Each point is reached from the start by the listed moves, each made once or not at all, plus a little noise. Say if it took an odd or an even number of moves. Then give how often each move was made.
In the rows, 128 means zero.

Moves:
(1): [120  55 191]
(2): [188 144 123]
Start: [140 169 132]
Points:
[191 110 191] => even (1, 1)
[133  95 195] => odd (1, 0)

Moves:
(1): [179  89 173 130  92 115  76 134 108 122 117 139]
(2): [169 144 125 111 122 111 165 142 112  97 138 145]
(3): [105 133 169 120 140 113 110 176 149 104 137 155]
(4): [127 132 128 187 206 102 168 146 105 122 176 130]
(5): [121 115 126 103 177 118 136 158 159 157 129 112]
(6): [140  92 104 123 113 152 109 145 113  92 128 135]
(7): [114 123 136 103 125 124 136  73 113 127 182 103]
(8): [131 138 105 102 121 129 108 192 131 128 162  84]
(9): [139 116 156 164 116 127 147 114 172 131 124 130]
(10): [138 143 150 137 143 158 129 104 142 148 135 139]
(11): [137 138 103 112 124 107 102  96 135 116 165 131]
Start: [129 150 126 100 118 127 163 117 148  98 131  89]
Points:
[225  88 173 130  65 147  86  70 174  66 158 124] => odd (1, 0, 0, 0, 0, 1, 0, 0, 1, 1, 1)
[176  78 249 107  79 148 102  99 176  55 183 118] => even (1, 0, 1, 0, 0, 1, 1, 0, 1, 1, 0)
[200  96 171 161 164 140 132 134 104  72 169 119] => even (1, 0, 0, 1, 0, 1, 0, 0, 0, 1, 0)
[100 139 207 100 108 110 174  96 200  75 191  93] => odd (0, 0, 1, 0, 0, 0, 1, 0, 1, 0, 0)
[196 105 125  36  65 145  54  93 121  66 248  53] => even (1, 0, 0, 0, 0, 1, 1, 1, 0, 1, 1)
[180  87 222  90  73 128  76  65 180  40 217 129] => odd (1, 0, 1, 0, 0, 1, 1, 0, 1, 1, 1)
